Each row is a point. Each copy is the shape, with its points in the same order, stretched, turned, moved and blurred by noise. Is it also mirrored, or only turned?
In the rows, zero is written as 128.

Shape:
[[158  67 101]
 [146 127 125]
 [149 113  87]
 [ 90 116  91]
 [144 112 131]
 [ 92 178 150]
 [163 154 110]
 [136 123 142]
 [ 75 124 116]]
Copy 1:
[[228  92 147]
 [131 119 138]
 [160  65 124]
 [124 101  71]
 [151 132 141]
 [ 26 171  89]
 [109  83 143]
 [130 149 137]
 [ 99 142  68]]
Copy 1 is: mirrored
Copy 2 (9 x 3):
[[116 201 128]
 [132 137 107]
 [150 142 131]
 [116  85 191]
 [119 155 110]
 [120  48 140]
 [174 129  93]
 [117 137 112]
 [ 98  68 192]]
Copy 2 is: only turned
Copy 3:
[[201  71 171]
 [143 108 136]
 [186 125 160]
 [191 162  96]
 [139  91 136]
 [ 86 170  62]
 [129 137 151]
 [117 100 127]
 [170 156  72]]
Copy 3 is: only turned

Shape, 9 rows:
[[174 137  95 172]
 [ 97 169 102  67]
 [126 190 131  82]
 [ 81 142 154 161]
 [153 123 160 113]
 [102 176 108 102]
 [125 123 102 129]
 [156 142  96  70]
 [116 143 201 162]]
Copy 1:
[[135 145 159  89]
 [ 55 168 133 184]
 [ 67 177  97 173]
 [ 61 130  88  72]
 [112 120  98 146]
 [ 62 169 125 146]
 [100 129 152 124]
 [110 150 153 196]
 [ 77 119  47  80]]
Copy 1 is: only turned
Copy 2:
[[115 148 171 209]
 [118  51 105  70]
 [144  68 114  95]
 [116 161 137  93]
 [127 136 103 142]
 [125  76 132  94]
 [ 97 118 133 141]
 [119  59 107 142]
 [140 184 128 114]]
Copy 2 is: mirrored
Copy 3, 9 rows:
[[177 147 103 100]
 [151  78 147 170]
 [146 111 170 166]
 [123 152 112 206]
 [113 153 157 115]
 [159  99 135 183]
 [147 123 103 132]
 [149  98 158  89]
 [103 179 152 190]]
Copy 3 is: mirrored

Shape (9 x 6):
[[115 118  89 127 110 164]
 [138 116  82 164 124  73]
 [ 76 108 152 108 102 106]
 [131 102 176 103  88 132]
 [138 102 157 195 144 171]
 [ 97 145  81 101 170 168]
 [116 114 126 112 111 115]
 [109 105  81 182 146 167]
 [151 135 173 187  74 135]]
Copy 1:
[[114 110  93 111  88  97]
 [152 193 129 118  77 177]
 [172 108  93 129 154 138]
 [116  87  95 117 178 156]
 [103 155 134  67 156  65]
 [117 108 131 161  78  46]
 [138 115 101 134 127 142]
 [128 167 116  85  85  49]
 [130 120 143  39 160 161]]
Copy 1 is: mirrored
Copy 2 (9 x 6):
[[138 115 129 121  58 164]
 [ 68 107  65 130  87 133]
 [123 157  60 129 134 185]
 [147 154  77  90 154 122]
 [133 213  96  95  68  80]
 [135 122 198 138  89 203]
 [120 127  93 116 126 162]
 [113 159 120 121  15 159]
 [153 164  56 131 107  51]]
Copy 2 is: only turned
Copy 3:
[[165 151 151 130 111 140]
 [227  89  65 127 133 146]
 [135 188  83 150 141 127]
 [100 170 123 101 143  94]
 [107  90 182  86 209 137]
 [132 150 147 185  87 157]
 [148 156  96 131 127 119]
 [183 105 166 128 163 154]
 [114 107 112  46 186 141]]
Copy 3 is: only turned
Copy 4:
[[103  90 149 161 141 116]
 [153 108 156  67 120  88]
 [ 83 147 170 104 106 153]
 [103 173 183 129 113 138]
 [174 113 172 165  79 147]
 [112 107  85 158 145 155]
 [103 135 151 109 128 136]
 [146  55 148 155 116 127]
 [138 142 189 152  52  97]]
Copy 4 is: mirrored

Shape (14 x 8):
[[140 138 101 166 100 156 142 134]
 [ 97 118 164  94 115 189 129  97]
 [100 114 120 176 119 147  97  81]
 [ 87 130 153 137 154 184 136 108]
 [ 92 165 164 124 152  97 151 161]
 [105 124 104 114 115 165 137 117]
 [164 166 117 155  86 153 178 146]
 [110 202  93  96 137 140 176  97]
 [106 179 117 155  96 105  88 119]
 [165 126 146 121 150  94 136 117]
 [128 160 178 126 161 155 135  86]
 [ 85 178 170 103  92 103 102 101]
 [171 132 127 107 165 136 142 158]
 [160 125 103 132 140 109 123 130]]
Copy 1 (14 x 8):
[[120 138  92 125 135 112 101 137]
 [ 53 130 157  99  77 108 105 181]
 [ 82 149 113 146  87  81  84 104]
 [ 92 122 151  82  75 104  98 145]
 [148 183 183  61 144 118 123 120]
 [110 121 129 141 111 126  94 162]
 [115 152 102  76 168 128 113 148]
 [114 128 180  92 180 125  84 132]
 [106 188 135 142 156  55  79 103]
 [105 148 157 105 142 127 169 119]
 [ 54 139 181  50 108  84 134 127]
 [ 62 213 184  96 141  63  85 128]
 [138 106 151 106 141 134 171 163]
 [131 129 131 146 148 125 145 127]]
Copy 1 is: only turned
Copy 2, 14 rows:
[[113 123 151 121  58 133 125 158]
 [ 88 152 125 136 113 158 106  69]
 [164 179 131  76  98 135 115 115]
 [102 182 122 127  94 190 113 121]
 [113 174  84 204 136 142 122 147]
 [ 93 124 118 111 106 155 101 137]
 [ 85 115 176 176  49 125 106 160]
 [ 28 144 120 152  91 133  52 173]
 [108 157 104 128  66  97 116 145]
 [132 160 137 146 177  96 112 103]
 [ 95 209 141 144 119 133 108  91]
 [ 93 166  76 158  96  94  99  89]
 [ 81 145 159 152 164 116 145 136]
 [131 136 148 123 150 100 121 137]]
Copy 2 is: mirrored
Copy 3:
[[140 175 113 155 161 109 140  99]
 [114 119 105  97 124 217 112 138]
 [170 160 173 115 168 169 113  70]
 [136 138 104  76 159 170 105 128]
 [110 121 147 116 137  94 136 173]
 [ 97 163 113 122 145 159 101 113]
 [108 157  87 187 164  88 189 113]
 [  7 160  99 128 184 120 164  72]
 [125 170 200 140 152 123 184  86]
 [119  92 128 148 116  80 127 102]
 [114  97 107  96 142 151 153  91]
 [ 92 117 188 132 127 179 191 134]
 [ 99 124  71 124 103  62 107 121]
 [113 136 128 144 123  73 119  85]]
Copy 3 is: only turned

Shape:
[[ 90 120 147 153 114 126  66 145 147]
 [152 134  71  75 138 105 128  95  88]
 [104 147 147 126  44  82 124 107  78]
 [102 170 131 193 141  97  71 107 113]
 [137 153 113  89 122 148 152 141 177]
 [133 112  46 142 114 127 165 139 135]
 [123 104 113 124 125 107 122 135 176]
 [ 92 125  99 138 178 134 141 111 189]
 [157  93  97 154 134 136 128 126 165]
 [ 91 132 153 166 143 111  76 160  84]
 [139 136  57  64 109 153 139  83  79]
 [129 190 129 149 106 137  86 138 104]
 [ 89 106  81 102  82 112  98 128 147]
 [141 108  52 126 140 149 157 146 120]
 [108 161 113 181 142  67  80 147 119]]
Copy 1:
[[114 122 117 111  65 174 148 115 106]
 [120 150 128 165 171 108 155  73 188]
 [139 188 161 102  63 115  99  45 171]
 [ 90 128  94 161  77 180 102  81 118]
 [146 139 137 120 152 145 156 159 182]
 [ 82 160  78  69 160  97 144 175 157]
 [ 90 113 116  94 132 143 163 141 143]
 [106  77  87 108 158 169 151 153 131]
 [ 55 104  94  94 128 107 154 179 123]
 [109 158 127 157  86 150 114  76  70]
 [181 154 121 148 150  90 161  79 204]
 [138 179 128 167  86 152 111 107 158]
 [140 153 106  71 109 142 175 112 176]
 [ 95 156  85  98 169  91 152 175 148]
 [ 66 161 103 141 115 177 112  94 129]]
Copy 1 is: mirrored
Copy 2 (15 x 9):
[[ 92 142  86 128 140  84  95 124 173]
 [150 121 151  95 111 197 190 106 189]
 [129 137 135 117 116  91 182 234 183]
 [102 155 148  67 156  53 139 103 180]
 [104 167 108 118 141 201  99 146 114]
 [148  90 187 105 137 181  83 134 140]
 [ 92 116 115 102  98 157  82 129 130]
 [ 88 157 162 114  98 151  61  77 111]
 [ 97  77 140 109 145 155  96 107 105]
 [165 137  91 112 155  39 130 110 187]
 [143 132 174 149 136 221 194 127 196]
 [123 170 112  93 206 108 156 142 184]
 [100 126 134 136  96 171  90 149 202]
 [165  90 164 125 153 187 100 103 145]
 [132 140 129  36 136  70 110 108 188]]
Copy 2 is: mirrored
Copy 3 (15 x 9):
[[ 82 110 112 106 103  90 147  91  44]
 [216 138 112 127 139 170 131 128 170]
 [172 140  84 214 128  53 110  70 112]
 [109 109 102 117  96 145  72  86  37]
 [138 110 165 157 130 119 138 200 136]
 [168  27 123 153 109 142 137 160 205]
 [114 100 111 134  95 133 170 160 110]
 [ 81  73 139 113 139 195 136 178 102]
 [100  80 112 117  94 139 145 172 168]
 [ 81 140 135 113  94 117 101  29  52]
 [220 109 111 120 179 129 129 142 200]
 [139 114 144 135 109  89  77 113  81]
 [175  78 100 133 128 107 187 131 101]
 [157  48 139 115 125 153 132 150 215]
 [127  93 112 137  61 163  94  88  43]]
Copy 3 is: mirrored
Copy 4:
[[139  97 108 105 147 153  99 150 160]
 [100 149 134  97 104 108 143  77  91]
 [209 174  58  88 130 146 136 106 146]
 [143  95  63  36 146 138  94 161 126]
 [132 116 144 158  76  92 127 117 164]
 [121 136 165 125 114  62 166  50 175]
 [130  88 144 146 120 109 128 103 150]
 [ 99  74 106 123 112  83  70 112 147]
 [134  93 182 138 128  84 135 111 149]
 [115 135  59  62 185 157 121 167 138]
 [115 172 149 104  83  99 119  62 117]
 [150 136 100  70 116 136 133 160 149]
 [133 114 146 129 105 128 123  61 166]
 [ 91 140 171 123 119  70 160  71 156]
 [122  95  75  55 150 138 147 134 134]]
Copy 4 is: only turned

Shape (14 x 11):
[[137 139 168 113 110 131 124 151 106  42  97]
 [ 99 117 152  92 128 101 141  71 144 167 179]
 [ 80 127 108 100 142 136 108 131 193 193 130]
 [156 134 148 138 152  52 139 110 152 137 133]
 [128  97 171 158 173 152 106 122 135  67 124]
 [137 123 171 151 122 176 112 124  95 138  85]
 [191  82 191 142  91 157 110 162 111  50 122]
 [ 61  90 125 145 114  62 145 120 138 165 154]
 [119  92  91  91 170 133  44 124 125 173 132]
 [102 139 106 108 182 147 121 162 120 203 181]
 [ 99 128 109 128 120 123 140  89 127 120 146]
 [ 75 101 118  71 182 140 136 135 165 232 155]
 [115 109  83 130 125 138 156 109 163 169 154]
 [124 150 179 170  76 166  92 132 138  87 150]]
Copy 1:
[[112 159  90  84 151  83 139 217 162 119 116]
 [122  83 122  91  58 133  98  63  94  96  98]
 [230  79 147 114  51 144 170  96 106 160 166]
 [146  65 155  54 129 168 135 143 126 115 113]
 [125 158 108 123 114 161 136 188 193  71 115]
 [141 133  98 168 145 140 119 156 145 173  97]
 [126 185 118 116 207  85  79 201 179  75  72]
 [184  52  90  84 111 156 168  71 145 100 162]
 [202 185 159  97  99 205 143  99 120 158 146]
 [171 112 201 137  70 130 134  66 147 188 176]
 [120 105  96 111  97 144 134 125 115  92 149]
 [204  87 186 132  37 140 184  25 121 170 127]
 [156  80 155 137 100 147 152  90 111  99 164]
 [157 127  68 128 123  86  45 183 146 103 143]]
Copy 1 is: mirrored
Copy 2:
[[129 159  74  95 112 108 170 170 143  85 121]
 [104  96 163 191 116 165 132 134 130 145  92]
 [ 83 162 194 139 125 184 121 148 111 179 140]
 [ 75  53 112 120  99 160 140  97 140 148 123]
 [158 144 102 109  90 142 169 140  84 113 121]
 [133 147 123 135 136 119 157 114 120  82 184]
 [147  99 108  74 111  84 186 166  99  65 160]
 [ 66  95 147 156  98 128 150 108 123 211 112]
 [102 166 134 138 176 164 115 153  69 153 159]
 [103 139 184 126 182 160 148  94  98 137 110]
 [143 135 124 151 121 141 130 146 155 161 102]
 [ 84 165 211 163 136 170 101 123  68 147 116]
 [133 118 176 131 119 143 101 132 131 174 127]
 [140 109 148 116 127 142 223 150 152 129 150]]
Copy 2 is: mirrored

Shape (15 x 12):
[[165 182 164 134  87 150 168  82 103 151 104 152]
 [112 146 131 150 121  88 121 102 165 169 176 155]
 [ 66  91  99 121  80 165 148 149 144 129  86 147]
 [ 85 107 127  99 108 179 178  63 184 132  99  95]
 [105 152 143 140  81 132 169 145 149  95 170  92]
 [137 120 164 113 137  93 179 149 115 131 174  98]
 [106 132 154  93 142  97 130 139 137  99 115 140]
 [ 67  99  93  76 169  96 122 114  96 119 170 102]
 [ 90 109  78 100  79 125 164 133 146  61 144 131]
 [176 124 149 148 124 150 114 152 119  91  76 142]
 [ 79 171 137  67 111 159 124  59 125 110  96  76]
 [168 132 145  62  71 175  82 119  88  79  86 140]
 [142 174 147  78 139  99 131 123 160 145 126  89]
 [128 122 105 122  99 118 124  88 117 126  75  91]
 [169 165 140 105 177 169 126 127  96 163  93 155]]
Copy 1 (15 x 12):
[[ 79 122 199 120  95 118 155 201 114 168 129 105]
 [114  60 126 152 112 174  97 140 108 153 141 184]
 [147 111 139 138 168 105 146 117 106 122  56  66]
 [104 105 169 133 181  83 175 127 174 194  44  94]
 [115 160 128 163 165 110  95 167 122 142  76 156]
 [ 64 141 117 133  98 127  80 150 200 130 105 171]
 [ 96 132 139 149 141 122 148 143 173  82  81 161]
 [113 102  78 150 152  96 125 105 218 116 154 166]
 [137 125 139 199 179  53 125 137 119 132  57 111]
 [127 169 167 115  88 104 163 135 102 106  91 138]
 [ 98 131 136 136 196  72 220 176 176 163 106 140]
 [ 88 183 154 169 139  52 232 162  86 139 130 108]
 [ 51 105 101 119 111 113 140 165 173 137  91 207]
 [135 103 120 136 103  85 192 162 130 184  93 128]
 [ 70 122 158  51  72 111 142 129 164  95 162 145]]
Copy 1 is: mirrored
Copy 2:
[[123 157 122 202 133  82  55 137  90 132 109 199]
 [ 89 131 176 118 130 190 108 137 142 126 178 122]
 [110  37 143 107 115 134 171 125  98 124  87 212]
 [129  91 150 137 111 145 169 182  77 199 110 207]
 [100 131 167 100 139 163  83 134 144 176  80 144]
 [ 84 106 187 133 115 102  63 136 145 181 129  59]
 [ 85  79 104 104  98 132 107 153 128 141 131 100]
 [ 92  60 153 146  88 146 136  99 141 207 138  66]
 [132  85 153 121  63 170 127 134 129 171  62 162]
 [141 136 106  98 161  67 123 143 102 109  74 134]
 [114 117  69 176 140 151 134 143 106 204  96 185]
 [141 152  59 153 101  69 147 121 144 148  68 211]
 [101 113 124 138 148 145  84 174 171 162 134  86]
 [123 117 117 194 156 120 158 154 101 140  64 132]
 [151 108 102 145 151  42  72 111 105 141 156 139]]
Copy 2 is: only turned
Copy 3, 15 rows:
[[119  94  53 171 150 130 120  98  75  76 109 156]
 [149 126 166 122 178 200 140 124  95 162 138 124]
 [ 45 236 119 115 151 116 124 186 162 139 158 128]
 [111 138  96 128 134 117 119 189 161 192 131 140]
 [116 170 119 165 140 135 144 129 132 177  49 104]
 [165 142 121 193 106 150 142 115 158 135 101  60]
 [107 126 128 133 129  91 136 144 147 115 131  62]
 [178 137 155 128 127 139 228 139 215 177 138  90]
 [133 209 141 147 158  52 170 155 169 166 103 114]
 [ 64 138 140 112 109  86  58 105 127  72 133 131]
 [127  58  63 110 152 109 177 148 180 150  73 139]
 [133 122  58  75 138  37 108  90 151  61 104 124]
 [183  63 132 129 128 142 121 150 171 103  83  87]
 [113 101 130 118 177 131 111 130 186 108 116 169]
 [139  96  98 115  67 144 123 132 122  56 147 139]]
Copy 3 is: only turned
Copy 4 (15 x 12):
[[ 59  84 105 118 146  99 117 196 115 156 130  72]
 [109 117 148 101 174  91 167 167 151 117 143 160]
 [ 92 153 198 193 144 165 136 107 158 129  56 151]
 [ 56 137  92 188 191 123 163 138  99 140  61 143]
 [106 114 181 152 157 180 190 107  80 142 118 140]
 [154 119 110 169 136 164 207 127 116 144 146 102]
 [150 140 128 136 144 147 146 121 131 102  95 112]
 [152 115 137 169  89 129 213 101 145 127  52 184]
 [128 108 203 189 159 168 162  58 112 126  59 178]
 [126 147 130 110 124 176  68 152 123 133 124 128]
 [ 91 128 112 145 148 107 160 160  74 138  23 131]
 [155 147 154 143 130 155  99 123 117 199  47 105]
 [152 158  97 142 148  93 161 156  85 113 123  97]
 [137 128 126 169 157 132 111 198 103 122  88 170]
 [ 77 131  84 102  69  80 106 144 133 148 115  87]]
Copy 4 is: mirrored
